Each row is a point. Examples show where two turns around zero, p and q, send a point. Write where each new point lands after one turn and then the other. Backwards means that the second turn is done in reverse. Each puzzle has new turns, and all numbers are rounded.

Turn p:
[-26 -19  12] -> [ 12 -32   6]
[ -4   5 -10] -> [-12  -1  -1]
[ 15   0 -15] -> [ -7  12 -16]
[14 15 13] -> [ 6 20 12]
Turn q:
[-20   7  13] -> [-23   0  10]
[21 16  9] -> [ 6 27 -6]
[ -5   2 -18] -> [ -1 -12 -15]
[  4 -25  -3] -> [ 18 -15  11]
Where do these land?
q, then p: [ -9 -15  -4] -> [15 -7 -7]
q, then p backwards: [-10   3  -1] -> [-6  2 -8]
q, then p: [-10   5  -5] -> [ -4 -11  -2]
p, then q: [-9 -4  0] -> [ 5 -5  7]
p, then q: [-11  -6  13] -> [13  4 12]
p, then q: [48 16 -3] -> [-21  24 -39]

Turn p:
[-16 -15  31 -12] -> [-22 -12  17 -26]
[28 10 -9 29] -> [  4 -11 -17  37]
[ -4  38 -26  13] -> [ 6 36 -8 30]
[-15 -25  11 -14] -> [ -6  -9   3 -32]
[ 22  14 -10  -6] -> [20  0  7 19]
[-14 -22   3 -11] -> [ -2  -5  -2 -28]
Turn q:
[  8   6 -21   9] -> [-12   0 -20   8]
[  0  12  10 -29] -> [ 6 28 15 -4]
[-15   1   3  34] -> [-20 -31   4  -1]
[13 -4  4 35] -> [ -6 -30  -4  22]
[ -5 -14   4 -48] -> [ 30  32   5 -24]
Where do these land?
q, then p backwards: [-14  11   5   9] -> [-6  0 20 -1]
p, then q: [-15 -10 -14 -18] -> [ 5 28  0  6]
q, then p: [ 23 -37  22 -19] -> [ 20 -37   5  31]
p, then q: [ -7  14  15 -21] -> [ 4  3 30  3]
p, then q: [-11  12 -39  33] -> [-42   5 -31  11]
p, then q backwards: [-6 -3  8 27] -> [  2  13 -19  17]
q, then p: [ 30  14   3 -10] -> [-13   6 -10  30]

Turn p:
[-11 -14  10 -12  40  16  39  12] -> [ 26  -6  15 -24  36   6  31  18]
[ 35  25  -4  11 -12   7 -14 -24] -> [ 12  21  -4  17 -19  -8 -14 -38]
[ 10   3 -15  24 -16  -1   9  -8] -> [  1 -15  -1  24  -8  -4   4 -20]
[-29  15  14  -2 -27 -11 -13 -23] -> [-30  13  19   5 -36  -3   2   8]
[-12 -27  42  -9  35 -19  25  38] -> [ 23 -27   0 -50  16 -17  13  44]
[ 10 -21 -12  14   5  14 -11  -6] -> [ -7 -12  -2  -4  16   8  -9 -26]
[ 33  -8 -36  14 -15   1  -8 -29] -> [ -7  -2 -25  22  -4  11   1 -50]
[ 10  -3 -12  29  15  20 -22  -9] -> [ -8  -1   9   3  22 -10 -18 -35]
[-15  15  -1 -33  -5 -24 -13   0] -> [-17  27 -16  -1 -14   1   2  29]
[ -9 -22  29 -38   3  16  27  44] -> [ 33 -14   7 -30   9  31  -1  50]
[-22  38 -14   4 -23 -20 -19   6] -> [-25  15   0  37 -18 -17 -12  21]
Turn q:
[ 41   3  23   0  25 -12  33  13] -> [  4   6 -12 -12  31 -35  35  22]
[-20   3  -1 -11  -3 -14  12 -26] -> [-31 -11 -15   2  -9  12   3  -3]
[-25  -9 -17  -8  33  -5 -27  -7] -> [-16   9  -5  29  15  11 -37   0]
[-32  -7  22 -18  -8  48 -11 -23] -> [-27   9  36 -28   1  42 -16  -4]
[ -4  -3 -25   3  -6  34  28  39] -> [ 31  -9   3 -29 -15  -3 -21  40]
[ 25 -18   1   6 -14  -4 -30 -31] -> [ 11 -13   7  13  20  17  13 -41]
[  5  -8  -1  14 -24 -23  -2  31] -> [ 19 -14  10  10 -23 -32   3  -6]
[ 36  21  -4  -4 -26 -12   6  33] -> [ 34   5 -14 -21 -16 -37  14 -13]
[-26  18   3  19  21 -11  -8 -29] -> [-25  19  -9  33  -6  25   8   6]
Where do these land?
p, then q: [  2  14 -25 -30 -31  23   5  -6] -> [ 30  22  15 -12 -14  31  11  14]
p, then q: [  3  10  -1 -20  -1  32  -3 -21] -> [ -2  30   1 -20   0  20  16  -1]
p, then q: [-13 -42  35 -11  13 -34  19 -10] -> [-22 -37 -12 -42  -1 -26 -26   4]
q, then p backwards: [-16  -7  15 -10   9  28  26   8] -> [-32 -12  23 -16   7   2  -9  13]
q, then p backwards: [ 31  -1  24  34 -26 -43 -25  24] -> [ 16  42   2  45   7  -7  39 -29]
p, then q: [-28  -5  13   8  -1 -20 -10  11] -> [-14  -8  13   7 -15 -25 -19   1]
p, then q: [ -4 -27  13 -21  10   5 -13  -9] -> [-16   8  -5 -26   5   6 -25  -4]
p, then q backwards: [-10  13   3  -8 -11  17   4 -29] -> [-12  13  23  15 -10   9 -18  -8]
p, then q: [ 35  35 -23  21   7 -28 -26  28] -> [ 28   0 -29  60  -7  -4  -3 -20]
q, then p: [-14  11  -9  -5  13  20  31 -11] -> [  3   1   3  13  23  23 -14  26]
p, then q: [ 15   0 -45  44  17   0  -9  14] -> [ -4 -10 -10  59  25  18   3  12]
